Each row of a before or after table is a point. The points were changed in one or more steps. Then noise was added and the rows were shuffled. The steps act on how far a point lies along the listed directions, d1 being the first. What was done? A step turns or swaps two directions, mirrors them in a line or flattens them onto one, adds a multiple of one to another, or multiplies one. Angles are multiples of 10 degrees, from the lower direction toward the higher: turns from -170 to 170, lines from 10 to 170 but not 90. Use the fewest steps. Two steps may share a direction if one is a turn and the other turns, adds or multiplies; they go together, in the order done. Otherwise the lowest direction goes first.

Directions:
(1): [46 -7]
(2): [ -7 -46]
Before (14 x 2):
[[  5  15]
 [  5  19]
 [-13  -4]
 [ -6 -26]
 [ 13  11]
 [  3  33]
 [-38   1]
 [-17 -28]
 [-25 -40]
 [ -9  10]
 [-27 -33]
 [  0  10]
 [-24   4]
 [ 12  24]]
After, 14 rows:
[[  0   7]
 [-61   5]
 [-33 -26]
 [-17   8]
 [-39   8]
 [ 15  14]
 [ -7 -17]
 [-39 -20]
 [  5   9]
 [  0  20]
 [-24 -18]
 [ 15   6]
 [  5  13]
 [-19  -1]]
Steps: multiply d1 by 1.6; multiply d2 by 0.7

Directions:
(1): [-15 -22  48  37]
(2): [23 56 22 15]
Before (13 x 4):
[[ 10 -10   0   0]
 [-33 -40  -4  -5]
 [  4  15   6   1]
 [  4  14 -32 -16]
 [ 13 -33  -6  -7]
 [ -6 -17  29  22]
 [ -7 -17  -3   2]
 [-12 -29 -36 -26]
 [ -2   4  -7   3]
 [ 12  -5 -22 -24]
 [  8  21  -2  14]
 [-17 -10  15   8]
 [ 14  22 -27 -26]]
After (13 x 4):
[[ 10 -11   0   0]
 [ 19   5 -44 -40]
 [-35 -44   7   4]
 [  9  22  -2  11]
 [-22 -17  31  21]
 [ 12  27 -59 -37]
 [-15 -30  58  45]
 [ 25  35 -58 -52]
 [ -5 -20 -57 -42]
 [ -8 -20   2   6]
 [ -2   6  -9   2]
 [  4  15   5  -1]
 [ 14 -33  -6  -7]]
Steps: multiply d1 by 2

Directions:
(1): [42  2  6 60 -1 24]
(2): [ 35  -6 -26 -32  47  28]
(3): [-42 -44  14  13  18  40]
Before:
[[ 10  -3  15  32 -20   1]
 [ -6 -24   3   9  -4  32]
 [ 14 -11  15  51 -17   8]
 [ -7  14  18 -16  -9 -24]
 [ 26   8 -17  12  26   8]
 [-54 -36   9   3   5  16]
 [ 16 -25  -3  26  52  47]
 [ 27 -20  -1  25  19  20]
 [ -1   1  -8  -8  -2  -4]
 [ -9 -19   4  10  -1  19]
 [ 23   9  -9   2  14   6]]
After, 11 rows:
[[ 32  10  -7  14  14  11]
 [  4 -12  15  36 -17   2]
 [ -5 -25   4  10  -5  33]
 [  0   1  -9  -5  -3  -4]
 [ 38   8 -15  28  27  15]
 [  1  -3  13  18 -19  -7]
 [ 35 -19   0  38  18  25]
 [-13  14  17 -26  -8 -28]
 [-61 -36   8  -6   5  12]
 [ 34 -24  -1  53  51  57]
 [-11 -18   4   9  -1  19]]
Steps: add 0.7 times d2 to d1

Directions:
(1): [ 27   5   3 -33  55 -22  60  -5]
(2): [ 38 -26 -42  55  24  35   9   8]
(3): [ 54 -22  29  12 -43 -23  11 -43]
Before:
[[-18  10  -5  -7  21  -3  22  14]
 [ 34   0  35  -3   3 -27  15 -19]
 [ -5 -22 -32  38  21  33 -22  17]
 [ -1 -10 -11  -2   9   8   7  23]
 [-12  12  32 -20 -18 -36 -11  -8]
 [-58  22  11 -25 -29  -1 -23  10]
 [-22  17  14 -27 -20 -25 -18  15]
 [  5   7  -8  -4  28  -7  20  -8]
 [ -8  18  12 -36  51  -8  39  12]
 [ -9   2  11  23  -2   5 -29   1]
 [  1   4   0 -16  13 -16  18  -4]
 [ 58 -20   7  44 -34  -9  -2 -20]]
After, 12 rows:
[[-52  20  -7 -12  -6  12 -12  20]
 [ -6 -13   3   6  -2   4 -17  -4]
 [ -8   5  11  19   0   0 -24   0]
 [  4   8  -3  -5  17  -9  14  -9]
 [-18  17  -6 -10   1  -8 -14  27]
 [ 34  -4  16  15  13 -10   9  -8]
 [ 60 -19   7  44 -31 -10   2 -18]
 [ -8   4   2   5   8 -12  -7  10]
 [ -1  -6  -1 -12  -2  -2   5  18]
 [-21  11   0 -10  13  -8  18  12]
 [-14  16  11 -27  42  -4  26  11]
 [ -1   1  -6  -8  11 -11  13   1]]
Steps: multiply d1 by 0.7; flatten d2 and d3 onto the line at 60 degrees
